Each row of a before or after table is a point. The points were changed in one or more steps. Then noise was added and the rows were shuffled. The steps act on how far a point lies along the listed directions, d1 being the first. Name the steps. A step turns or swaps two directions, mirrors them in a line or flattens them onto one, adds a multiple of one to another, or multiplies one. Angles are multiples of 10 degrees, from the lower direction toward the higher: turns from -170 to 170, lines from 10 to 170 but not 90. Use the fewest steps. Two steps may share a direction if one is a turn and the other turns, adds or multiplies; they go together, in the order done. Otherwise the lowest direction goes first.
(in the rows, 128 means zero)

Directions:
(1): [140 118  67]
(2): [ 93 178 113]
(3): [ 77  91 124]
Before, 10 rows:
[[156 170 122]
 [154 172 133]
 [117  24 127]
 [171 170 132]
 [144 141 131]
 [145 138 128]
 [119 121 115]
 [116 150 150]
 [121  97 182]
 [174 118 173]]
After (10 x 3):
[[138 144 120]
 [149 177  87]
 [137 170  86]
 [152  45 235]
 [123 116 120]
 [138 150 120]
 [114 138 131]
 [139 171  78]
 [131 109 220]
 [174 150 189]]
Steps: turn d2 and d3 by 30 degrees; add 1 times d2 to d1

Directions:
(1): [143 126 164 167 138 143  72  66]
(2): [160 103 101 161  66 164 165 107]
(3): [108 166 146  87 140 199 154 101]
(4): [186 118 166 138 177 117 182 127]
Before, 13 rows:
[[131 142  69 162  51 100 111 119]
 [111 114 125 150  92  82  58 117]
 [144 104 147 132 195 103 137 124]
 [142 111 138 142 165  77  90 126]
 [103 159 127  61 183 102 199 192]
 [163 144 158 123 163 155 153  89]
 [121 168 186 116 212 151 110  95]
 [116  93 100 176  61 116 116 108]
 [ 78 110 114 151  81 227 143  69]
 [123 167 162 105 189 130 175 112]
 [166 124 137 149 136 124 163 131]
 [ 69 158 110 112 137 110  61 142]
 [160 140 181 106 133 175 207  96]]
After (13 x 8):
[[123  91 106 177  68 115 124 110]
 [147 111 145 144 172  75  98 126]
 [147 142 175 103 119 175 193  95]
 [156 146 153 120 157 155 144  89]
 [111 170 179 115 204 150  97  96]
 [ 72 159 110 114 136 112  62 142]
 [138 141  77 164  59  99 123 119]
 [116 171 156 102 182 133 166 111]
 [145 105 149 133 198 101 137 120]
 [ 97 160 120  62 178 102 193 193]
 [ 65 114 106 149  69 230 131  68]
 [122 113 132 151 101  79  66 116]
 [166 122 138 150 138 125 162 131]]
Steps: add -0.3 times d3 to d4

Directions:
(1): [118 112 154 141  65 134 164  97  69 178  99]
(2): [ 43 163 134  94 158 130 169  94 155 147 128]
(3): [112 105 135 184 161 136 161 188 128 179 172]
(4): [144 185 166  78  92 104 136 171 112 134 181]
(5): [131 124 121 110 101 103  95 157 191 196  83]
(6): [141 191 134 156 183  91 108 131  81 149  83]
Before (12 x 11):
[[207 103 130 162 122 129  73  98 115  73  71]
 [ 91 135 147  96 107 119 117 159 149  96 201]
 [128 112 111 142 149 148 104 104 168 128 112]
 [120 143 130  60  66 156 170 119 131 114 169]
 [163  86 103 155 100 142  95 122 132  67 133]
 [142 133 111 150 176 132 115 110  94 130 115]
 [ 88 128 153   7  61 137 145 151 191 149 191]
 [112  70 110 151 172 169 114  91 140 111 104]
 [113 111 153  94  73 144 152 179 132 121 206]
 [198  82 116 142 119 138 112  86 110  88 114]
 [112  64 115 145 141 107 117 106 132 202 103]
 [173 105  94 115 106 140  67 164 143  55 133]]
After:
[[137 151 141  96 106 131 112 136 160 132 164]
 [ 92  80 101 146 131 179 185 122 143 145 143]
 [ 99  42  97 148 117 175 130  99 152  97 117]
 [ 70  57 101 142 133 151 117 114 175  86 156]
 [ 50  21  97 122 134 182 153 115 222 171 132]
 [134 155 168  60  98 134 123 141 117 104 179]
 [154 165 130 113 147 118 115 120  88 124 139]
 [143 141 145  66  95  70  95 105 109 177 111]
 [210 142 177 157 111 118 113 197  99 124 171]
 [163 111 130 137  82 136 113 168 133  84 189]
 [196 118 150 135 110 121 134 154  95 125 185]
 [155  72 102 139 106 155 102 210 154  83 190]]
Steps: add 0.7 times d1 to d6; turn d3 and d4 by -160 degrees

Directions:
(1): [116 131 105 122 134 185 118  58 108 107 114 173 164  81 165 108  70 181]
(2): [120 146 167 192 116  63 127 113 132  84  89  84 110  59 158 160 125 151]
(3): [125 126 147 120 177 100 118 156  89 214  95  80 178 137 172 103  92 143]
(4): [152 135 147  66 108  76 149  45 161 150  84 115 103 148  84  95 111 141]
Before:
[[119 126  84 101 113 179 119 107 117 138 151 183 165 125 143 119 102 168]
 [149 137 145 150 135  83 138 145 131 116 124 112 115 107 123 139 143 122]
 [116 149 122 120  98 121 141  84 160  87 129 163  92 117 116 124 128 139]
 [117 119 156 125 119  88 106 154 122 147 122 107  96 152 116 145 144 109]
 [138 132 150 103  98  88 141  37 169 131  58 104  93 114 115 109 107 153]
 [119  99 118 142 173 154 130 159  69 177 131 129 191 140 177 100 105 130]
 [131 156 149 130  96  92 120   7 166 104  57 111 111  73 130 114 102 165]
 [119 111 123 122 156 159 120 177  90 195 149 128 159 160 143 110  98 119]
 [122 112 114  95 154 157 115 124 111 186 122 132 168 140 149 111 106 135]
 [123 126 132 144 111  95 126 166 117 112 132  94 140 116 134 137 156 104]]
After, 10 rows:
[[127 123 120 102 114 139 127  53 145 120 105 147 130 101 129 122 106 155]
 [135 107 104  95 125 168 149  41 113 120 117 181 151 133 127  84  93 150]
 [111 144 138 157 111  91 136 167 150 104 143 125  91 131 125 148 163 105]
 [122 119 112 109 134 135 121 157  99 149 136 113 172 134 143 107 129 113]
 [105 130 141 218 112 125 114 155 134  74 110 104 106  67 171 174 145 133]
 [137 136 108 100  68 114 139  82 168  99 138 161 101 130  90 136 142 146]
 [139 128 125 144 161 127 128 172 105 142 143 129 150 118 145 131 129 121]
 [108 119 149 125 145 114  94 145  94 169 114 113 135 132 156 132 108 136]
 [132 124 128  89 118 144 137  58 124 156 111 152 135 132 119  92  68 156]
 [103 144 123 228 107 152  98 162 143  49 144 125 113  65 158 185 175 112]]
Steps: turn d1 and d3 by -80 degrees; turn d2 and d4 by -100 degrees
